Every row gives one point. A path goes straight from each point to the next, and from the last back to the first. The post is the endless flat space through its rows: a point in 2 columns, a line in 3, a plane in 4, and so on, so that a path can go around it. Count how often the path circles the post. Going back the other way cancels.

Post, 2 rows:
0.010; 0.040; -0.003
0.016; -0.028; -0.024
Path (17 x 3):
0.004; -0.020; 0.014
0.012; 0.001; 0.011
0.063; 0.028; -0.007
0.045; 0.016; -0.043
-0.006; -0.002; -0.031
-0.017; 0.025; 0.026
0.036; -0.015; 0.028
0.053; -0.039; -0.021
0.023; -0.031; -0.086
0.005; -0.059; -0.039
-0.009; 0.055; 0.014
0.031; 0.013; 0.009
0.057; 0.001; -0.027
0.048; 0.019; 0.005
0.048; 0.029; -0.056
-0.017; 0.080; -0.018
-0.010; -0.005; -0.003
Times around: 3

Post, 5 rows:
0.015; -0.066; 0.017; 0.018; -0.037; 0.012
0.010; -0.058; 0.030; -0.014; 0.042; 0.046
0.012; 0.005; -0.056; 0.024; 0.017; 0.019
0.011; 0.018; -0.066; -0.014; 0.008; 0.032
-0.030; 0.030; -0.013; 0.000; 0.017; -0.031
Path:
0.007; 0.012; -0.029; -0.038; -0.008; 0.036
0.001; 0.027; -0.009; -0.060; 0.022; 0.013
0.016; -0.015; 0.041; -0.018; 0.007; 0.038
-0.014; 0.015; -0.032; 0.035; -0.062; 0.007
-0.057; 0.010; -0.053; 0.027; -0.007; -0.004
-0.004; -0.010; -0.035; -0.013; 0.009; 0.043
-0.018; 0.011; -0.020; 0.046; -0.018; 0.024
0.056; -0.071; 0.029; 0.009; -0.036; 0.063
0.043; -0.024; -0.004; 0.016; 0.016; -0.028
-0.017; -0.005; 0.013; 0.061; 0.049; -0.072
0.000; 0.011; 0.018; -0.026; 0.028; 0.000
0.003; -0.001; 0.001; 0.006; 0.038; 0.027
0.022; -0.010; -0.008; -0.002; 0.054; 0.031
0.019; -0.035; -0.016; 0.031; -0.004; -0.005
-0.036; 0.016; -0.063; 0.007; -0.012; -0.062
-0.024; -0.040; -0.032; 0.084; -0.011; 0.011
0.008; 0.023; -0.040; -0.011; 0.031; 0.078
0.036; -0.015; 0.011; -0.038; -0.054; 0.029
0.031; 0.047; -0.053; 0.019; -0.020; 0.004
0.059; -0.007; -0.031; -0.026; 0.005; 0.017
-0.024; 0.007; -0.002; -0.054; -0.021; -0.075
-0.031; 0.004; -0.003; -0.054; 0.045; 0.015
-0.004; -0.013; -0.036; -0.036; 0.003; -0.007
0.074; -0.054; -0.044; -0.034; 0.063; 0.063
0.003; 0.028; -0.021; 0.041; -0.011; -0.032
0.002; 0.030; 0.000; -0.004; 0.041; 0.050
Times around: 1

Post, 8 rows:
0.004; -0.039; -0.062; -0.025; -0.027; -0.026; -0.059; -0.023; -0.011
0.035; 0.002; 0.036; 0.008; 0.042; 0.030; 0.022; -0.002; 0.038
-0.011; 0.004; 0.022; 0.008; 0.010; 0.017; 0.028; -0.020; -0.017
0.003; 0.053; 0.017; 0.018; 0.049; 0.014; -0.001; -0.032; -0.015
-0.006; 0.007; 0.003; 0.025; 0.037; -0.012; 0.014; -0.002; 0.017
0.051; -0.017; -0.058; -0.018; -0.040; -0.042; 0.018; -0.004; 0.009
-0.007; 0.036; 0.022; 0.018; 0.015; 0.004; 0.009; 0.033; -0.039
-0.014; 0.039; 0.005; 0.055; -0.016; 0.009; -0.002; 0.011; -0.039
Path (28 x 9):
-0.021; 0.028; 0.001; 0.019; 0.031; -0.010; 0.022; -0.008; 0.007
0.027; 0.061; 0.049; 0.006; 0.019; -0.010; 0.049; 0.032; -0.032
0.000; 0.018; 0.019; 0.014; 0.017; -0.022; -0.005; 0.033; -0.053
0.014; -0.029; -0.007; 0.042; 0.083; 0.007; 0.048; -0.041; 0.059
0.048; 0.011; -0.058; 0.020; -0.018; 0.009; 0.051; -0.037; 0.019
-0.019; 0.051; 0.025; -0.018; -0.003; 0.034; 0.071; -0.041; -0.056
0.021; 0.027; 0.079; -0.004; 0.037; 0.039; 0.000; -0.020; 0.022
0.029; -0.030; -0.007; 0.002; -0.047; -0.034; -0.030; 0.032; -0.033
0.025; -0.029; -0.024; 0.033; 0.040; 0.007; -0.047; 0.012; 0.012
0.002; -0.060; 0.001; 0.011; -0.027; 0.018; 0.056; 0.018; 0.014
0.006; 0.029; -0.010; -0.010; 0.031; 0.012; 0.002; 0.000; 0.036
0.015; -0.031; 0.049; -0.015; -0.001; 0.056; -0.039; -0.007; 0.031
0.025; 0.025; -0.021; 0.012; -0.076; -0.057; 0.002; -0.003; -0.032
-0.053; 0.061; 0.039; 0.055; 0.002; -0.012; 0.020; 0.025; -0.005
0.019; -0.001; -0.004; 0.004; 0.064; 0.005; 0.020; -0.029; 0.083
0.015; 0.019; 0.016; -0.034; -0.040; -0.008; 0.025; 0.019; -0.024
0.013; -0.010; -0.033; 0.036; -0.078; -0.041; 0.011; -0.008; -0.026
0.066; 0.018; -0.019; -0.012; 0.013; -0.016; 0.003; 0.004; -0.005
-0.005; 0.020; -0.043; 0.014; 0.006; 0.054; -0.006; -0.034; -0.040
0.006; 0.090; 0.005; 0.048; 0.067; 0.004; 0.044; 0.023; 0.048
-0.040; -0.014; -0.013; -0.001; -0.052; -0.015; -0.032; -0.042; -0.011
0.018; -0.008; -0.012; -0.030; -0.010; -0.016; 0.019; -0.095; -0.004
0.029; -0.012; -0.052; 0.015; -0.015; -0.034; -0.010; -0.064; -0.005
0.051; 0.037; 0.007; 0.005; 0.076; 0.015; -0.040; 0.055; 0.014
0.005; 0.053; -0.046; 0.034; 0.100; -0.031; -0.044; 0.020; -0.004
0.024; 0.006; -0.012; -0.010; -0.006; -0.056; 0.031; 0.012; -0.059
0.026; 0.001; -0.036; -0.009; -0.039; 0.009; 0.058; -0.027; -0.050
-0.008; -0.001; -0.054; -0.053; -0.024; 0.000; 0.008; 0.045; -0.077
Times around: 4

Post (11 x 12):
-0.036; -0.030; 0.029; 0.018; -0.029; 0.029; -0.003; 0.014; 0.067; 0.006; 0.023; -0.035
0.020; -0.029; 0.051; 0.032; 0.001; 0.010; -0.031; 0.010; 0.056; 0.048; 0.018; 0.000
-0.005; 0.040; -0.041; -0.031; -0.046; -0.018; 0.009; 0.003; 0.044; -0.019; -0.014; -0.028
0.020; -0.013; -0.042; 0.001; -0.024; 0.001; -0.023; -0.038; 0.012; 0.013; 0.004; -0.011
-0.016; -0.012; -0.031; -0.016; 0.020; 0.021; 0.013; 0.012; 0.019; -0.017; -0.007; 0.023
-0.022; -0.024; -0.012; 0.013; -0.001; 0.045; -0.007; 0.008; -0.008; 0.048; 0.021; -0.049
-0.062; -0.011; 0.002; -0.053; 0.002; -0.032; -0.042; -0.007; -0.002; -0.046; -0.002; 0.077
-0.042; -0.030; -0.006; -0.027; 0.020; -0.015; -0.006; 0.010; 0.008; 0.018; 0.041; -0.057
0.043; 0.002; -0.020; 0.004; 0.008; -0.005; 0.010; -0.051; 0.027; 0.069; -0.016; 0.066
-0.012; 0.026; -0.003; -0.055; 0.004; -0.006; 0.026; -0.004; -0.005; -0.036; 0.028; 0.061
-0.018; 0.008; -0.031; 0.024; 0.008; -0.007; 0.004; -0.003; -0.004; -0.002; 0.010; -0.021
Path, 30 rows:
-0.036; 0.023; 0.033; 0.050; -0.005; 0.046; 0.006; 0.030; 0.048; 0.000; -0.021; -0.021
-0.028; -0.015; -0.005; 0.037; 0.021; 0.046; -0.007; -0.009; 0.036; 0.025; 0.018; 0.012
-0.088; -0.035; -0.049; -0.020; 0.030; -0.025; 0.026; 0.057; 0.054; -0.035; 0.040; -0.065
0.065; -0.012; -0.003; 0.008; -0.015; -0.010; -0.043; 0.016; -0.007; 0.010; 0.006; 0.040
-0.043; -0.009; -0.060; -0.023; -0.022; -0.014; -0.008; 0.020; 0.035; 0.019; 0.002; -0.052
0.005; -0.038; 0.009; 0.034; -0.005; -0.005; -0.041; -0.060; 0.052; 0.052; 0.045; -0.018
-0.005; -0.026; -0.016; 0.035; -0.023; -0.006; -0.066; -0.037; 0.012; 0.005; 0.057; -0.002
0.009; -0.025; -0.036; 0.019; -0.004; 0.008; -0.014; 0.028; 0.070; 0.026; -0.036; 0.032
-0.007; -0.009; 0.024; -0.044; -0.021; -0.003; 0.028; 0.015; 0.001; -0.016; 0.033; 0.025
-0.048; -0.006; 0.016; -0.069; 0.042; -0.027; 0.042; -0.021; 0.004; 0.019; 0.030; 0.050
0.007; 0.012; -0.009; -0.030; -0.043; -0.046; -0.034; -0.066; 0.014; -0.029; 0.032; 0.000
-0.018; 0.001; -0.051; 0.046; -0.013; -0.009; -0.018; -0.035; 0.030; 0.005; -0.015; -0.009
-0.051; -0.015; 0.007; -0.052; 0.003; 0.013; -0.037; 0.036; 0.041; -0.002; -0.016; -0.002
-0.017; 0.032; 0.022; -0.013; 0.046; -0.010; 0.042; 0.025; 0.002; 0.037; 0.009; 0.005
-0.019; -0.023; 0.025; -0.026; -0.003; -0.028; 0.017; 0.006; 0.020; -0.021; 0.008; 0.012
-0.025; -0.005; 0.046; -0.021; 0.005; 0.018; 0.031; 0.027; 0.029; -0.001; 0.025; -0.013
0.041; 0.035; 0.103; 0.007; 0.030; -0.052; -0.054; -0.008; 0.016; 0.038; 0.037; 0.065
-0.002; 0.065; -0.076; -0.109; -0.047; 0.000; 0.020; -0.001; 0.036; -0.070; 0.012; -0.018
0.010; -0.004; -0.082; 0.077; -0.055; 0.017; -0.036; -0.012; 0.051; 0.011; -0.037; -0.045
0.023; 0.000; -0.030; 0.010; -0.002; -0.031; -0.013; 0.024; 0.009; 0.009; -0.006; -0.022
-0.055; -0.040; -0.057; -0.033; 0.017; -0.019; 0.051; 0.022; 0.029; 0.039; 0.000; -0.038
-0.050; -0.055; 0.037; -0.048; 0.004; 0.002; -0.033; 0.034; 0.027; 0.019; 0.092; -0.048
0.002; -0.021; 0.022; -0.017; 0.009; -0.004; -0.057; -0.008; -0.001; 0.018; 0.036; 0.077
0.002; 0.002; -0.023; -0.050; -0.027; 0.008; -0.019; 0.038; 0.006; -0.002; 0.019; -0.039
0.037; 0.008; -0.047; -0.010; -0.010; -0.023; 0.016; -0.016; -0.040; -0.032; -0.014; 0.018
0.005; -0.004; -0.014; -0.058; 0.051; -0.059; 0.026; -0.045; 0.010; -0.040; 0.024; 0.064
-0.016; -0.015; 0.059; -0.104; 0.045; 0.015; -0.022; -0.010; -0.026; 0.049; 0.044; 0.111
-0.028; -0.022; 0.037; -0.007; 0.028; -0.002; -0.009; -0.044; 0.050; -0.026; 0.050; 0.044
-0.032; 0.008; -0.008; -0.071; -0.006; -0.023; 0.001; -0.021; -0.006; -0.011; 0.007; 0.000
-0.044; -0.039; -0.007; -0.054; 0.011; 0.028; 0.046; 0.005; 0.018; -0.025; 0.056; -0.045
Times around: 2
